Rows are points. The last column is the point's height on a tilted bowl or saddle (a function of degree 2), plus a little noise. Count its main directions that bend up, bend down and stay straight.
In the rows, zero is written as 128.

Points (18 x 4)
[[ 68 122 107 131]
 [153 167 117 102]
 [176 168 141 106]
 [154 151 164  96]
 [140  91 100  83]
 [143 102  92  80]
 [108 134 164  92]
 [113  86 165  93]
 [150 147 202  87]
 [111 165 221  70]
 [156 149 206  90]
 [129  75 172  94]
 [ 76 178 162 120]
 [148 150 178  93]
 [159 154 140  99]
 [111 128 152  95]
 [153 146 168  94]
 [168  80 110  79]]
Directions: 2 up, 1 down, 0 straight

Points (17 x 4)
[[142  69  80  41]
 [105 162 109 162]
 [119  88 131  94]
 [102 122 139 132]
 [ 21 155 175  93]
 [131 121 111 120]
 [110 140 139 140]
 [146 121 177 129]
 [141 103 171 115]
 [137  75 126  74]
 [ 89  99 110 123]
 [ 50 106  65 179]
 [118 107 104 116]
 [ 94 189 163 138]
 [200 114 114  62]
 [103  86 101 102]
 [165 151 163 130]]
Directions: 1 up, 2 down, 0 straight

Points (22 x 5)
[[ 97 206  85 131 128]
 [159 174 120 207 149]
 [176 214 136 103  30]
 [173 178 103 104  47]
 [ 97 101 138 145 141]
 [157 142  73  83  86]
 [131 175 113 117 100]
 [ 89  91 112  93 136]
 [ 99 120 138 183 172]
 [138 177 170 106 104]
 [154 201 127 133  71]
 [214 185 186 183  93]
 [144 128 113 125 110]
 [ 76 164 184 116 139]
 [161 118 168 143 115]
 [160  96 161 121 106]
 [106 148 172 124 130]
 [134 141 141 112 107]
 [102 136 135  62 124]
 [108 191 118 153 132]
 [109  83 102 129 148]
 [129 149 167 100 111]]
Directions: 2 up, 1 down, 1 straight

Points (39 x 7)
[[131 121 123 156 139  91 154]
 [115 118 224 106 174 102 115]
 [167 187 155  51 143 149 127]
 [104 108 157  72 108 149 144]
 [127 135 145 174  92  86 137]
 [129 121 126 164 131 117 144]
 [ 95  92  79 160  99 167 179]
 [134 175 132  41 213 146  95]
 [ 71 192 126 114 173 138 148]
 [128 136 160 154 140 161 124]
 [115 118  93  65 147 136 129]
 [110 133  99 142 105 156 156]
 [ 78  74 137 141 168 131 148]
 [ 35 153 118  36 187  63 154]
 [131 172  85 119 152  68 164]
 [142 136 126 176 129 132 143]
 [129 153 139 124 148 147 136]
 [117  52 145 122 163 122 159]
 [176 160 141 141  98 152 162]
 [ 78 126 115  88  33  72 210]
 [139 116 129 104  71 117 169]
 [ 67 115 101 140 119 235 195]
 [141 102 128 173 146 159 150]
 [206 190 152 127 125  91 185]
 [114 114  99 156  78  26 195]
 [ 51 170 122  43 124 130 144]
 [159 159 134 165 119 185 156]
 [103  94 108  89  50 166 199]
 [132 193  89 155 202  88 193]
 [ 95 114 101 134 161  83 166]
 [152 119 135  94 170 144 137]
 [169 103 118 138 127  90 171]
 [ 73 131  77 140  73 148 176]
 [123 197 107  72 137 104 136]
 [115 160 102 156  97 107 154]
 [115 133 100 129 108 131 153]
 [117 118  84 153 139 127 163]
 [115 158 170 101 121 169 131]
 [130 111 148 139 137 139 136]]
Directions: 4 up, 1 down, 1 straight

Points (64 x 9)
[[ 73 148  75 159 120 158 117 166  99]
 [157 118 119 120 153  47 106 136  82]
 [179 154 114  95  97 101  96  84  91]
 [ 79 104  85 176 153  91 142 109  91]
 [168 170 172 120 178 179 106 158  88]
 [116 171  89 154  61  72 112 118  77]
 [113 128  97 170 143 135 135 116 115]
 [109 133 112  61  85  89 145  76  88]
 [151 121 147 106  98 153 160 122 117]
 [128  95 133  96 117 133 111 109 125]
 [117  79 180 142 104 157 119 170 113]
 [136  85 177 179  80 149 119 135 109]
 [126 109 104  80  85 101 117 134 108]
 [100 143 187 103 141  93 126 136  99]
 [158 106 100 129 157  85 102  75  95]
 [147 112 122 152 130 129 163  85 110]
 [ 93  92 129 169 161 143 222  75  76]
 [172 164 159 112 164 123 110 158  96]
 [122 180 144 161 158 104 192 187  76]
 [124 137  81 143  84 126 156 131 104]
 [165 113 133  65 115 107  60 117 101]
 [160 102 146 149 155 121 179 115 104]
 [181  67 139 105 109 110  95  93  96]
 [ 91 125 127 148 144  53  83 161  85]
 [141  60 205 150 176 157 170 116  76]
 [212 148 128 165 156 185 112 152  87]
 [121  82 154 129 108 157 130 123 124]
 [124 141 105 121  63 187  58  43  81]
 [149  92 100 124 111 111  88  21  78]
 [151 156 164  49  55 125 109 133  82]
 [ 93  59  79  87 207 151  98 213  52]
 [125 160 117 173 175 115 115  45  84]
 [158 154 188  76 167 159  79 188  78]
 [113 149 129 136 183 123 179 113 102]
 [ 79  96  78 149 169 154 172  71  84]
 [201 130 130 171 119 134 157 105  93]
 [139 125 104 164 137 104  58 125 103]
 [101 134 181  60 141 189 128 158  94]
 [142 120 200  86 139 122 174 108  89]
 [156  57 137 225 120 139 189 136  70]
 [118 173 154 158 189 109 118  95  91]
 [157 147  97  84 133 175  84 100 107]
 [171  96 163  53 104 189 143 129  96]
 [165 146 104  92 152 160 137 118 111]
 [114 101 200 127 148 111 102 195  84]
 [189 131 166 112 137 156 114 148 109]
 [101 117 136 105  62 137  93 115 117]
 [115 143 128 100 143  98 128 130 115]
 [161 153 147 154 158 116 126 160 103]
 [183 125 166  57  93 186 129  50  68]
 [146 179 172 139 125 154 128 117 107]
 [127 158 121 112  65 108  63 149 103]
 [168  78  89 104  82 196  73 110  94]
 [ 77 141  97 127  61 190 124  96  93]
 [103 151 186  80 156  93 161  77  82]
 [101 165 108  55  74  96  86 132  87]
 [136 153  69 155 157 109 114  97  94]
 [184 143 145 178  72 152  58 132  92]
 [175 105 155  85 133 145 104 147 112]
 [123  88 133 105 176 160 168 156 107]
 [ 33 175 146 149 110 100 161 131  82]
 [111 109 131  94 184  94 147 136 102]
 [ 94 187 123 103 173 145 167 153  89]
 [162  77 102  86 117 205 131 141 102]]
Directions: 0 up, 8 down, 0 straight

Points (60 x 9)
[[139 127 115  65 147 157  99 121 140]
 [105 163  75 133  90 110  78 116 150]
 [ 91  97 133 142  88 112 166  99 145]
 [119 151 112  99 122 167  83 150 138]
 [168 156 201 147 125  12 103 180 232]
 [138  65 126 147 143 147 120 168 146]
 [100 119 114 109 123 142 100 135 132]
 [135 139 135 146  83  64 110  63 164]
 [103 100 184 165 159 116 105  79 160]
 [138 163  98 141 104 187  61 144 159]
 [151 111  76 118 134 147 136 129 131]
 [ 76 194 118 229 200  73 125  99 218]
 [107 156 102 119 138 152 188  90 152]
 [129  86 166 201 141 182 115  93 154]
 [ 75 142 139 164  86 149 118 133 150]
 [175 111 155 119 123  91 102 210 177]
 [143 116 125 115 112 158 127 146 133]
 [128 123 133  92 117 124 193 118 150]
 [ 96 107 120 132 157 173 194 133 146]
 [175  86 145 135 149 127 120 124 149]
 [121 120 124  84  93 117 118 118 143]
 [120 120  84  89  82  83 164 137 154]
 [101 125  81 100 130 114  78 183 140]
 [ 81 172 132 124 152 159 152 131 147]
 [182  98 180 175 127 150  85  93 168]
 [ 37  68 227  83 146 173  70 129 167]
 [131 178 107  92 203 126 204 142 180]
 [113 143 153 114  96  65 162 160 170]
 [186 163  74 103 151  92 112 148 159]
 [164  70 153  98 164  79 132 111 172]
 [123 127 159 133  93 145 133 158 140]
 [167 120 131 189 113 153  93 123 150]
 [101 148 132 130 118  99 158 141 148]
 [127 133 124 105  84 122 114 143 141]
 [159  59 138 162  69 174  79 186 182]
 [111 134  70 110 148  63 189 108 173]
 [ 71 107  99 166  78  82 113  18 173]
 [ 60 106 117 166 121 125 181  94 156]
 [ 86 110  67 159 155 186  76 111 151]
 [120 144 108  87 193  68  59 177 176]
 [171 136  97  39  99 121 108 149 155]
 [192 177 104  89 167 207 165 140 176]
 [174  90 181 165 136 121  80  97 170]
 [104 159 134 138 145 150 176 104 145]
 [126  89 194 156 114 194 117 175 154]
 [106 132  85  98 122 167 164 129 139]
 [155 109 153  74 151 130 154  70 165]
 [135 123 148 145 154  91 102 190 163]
 [181  92 102 143 140 112  71 127 154]
 [ 80 101  96 228  83 131  99 168 179]
 [130 140 118 128 155  41  81 177 186]
 [131 133 162 116 122  77 149 144 156]
 [153 149 179 151 140 190 192  86 151]
 [ 67 145  82  94 171  97 132 114 161]
 [136  69 175 146 102  67 176 138 169]
 [ 96 103 166 133 143 175 162  98 140]
 [184 162 124 145 180 102  83  91 180]
 [ 94 140  89 105 179  85 132 117 159]
 [129  81 161 118 145 176 123  92 146]
 [115 128 159 158 193  73 180 156 175]]
Directions: 6 up, 0 down, 2 straight
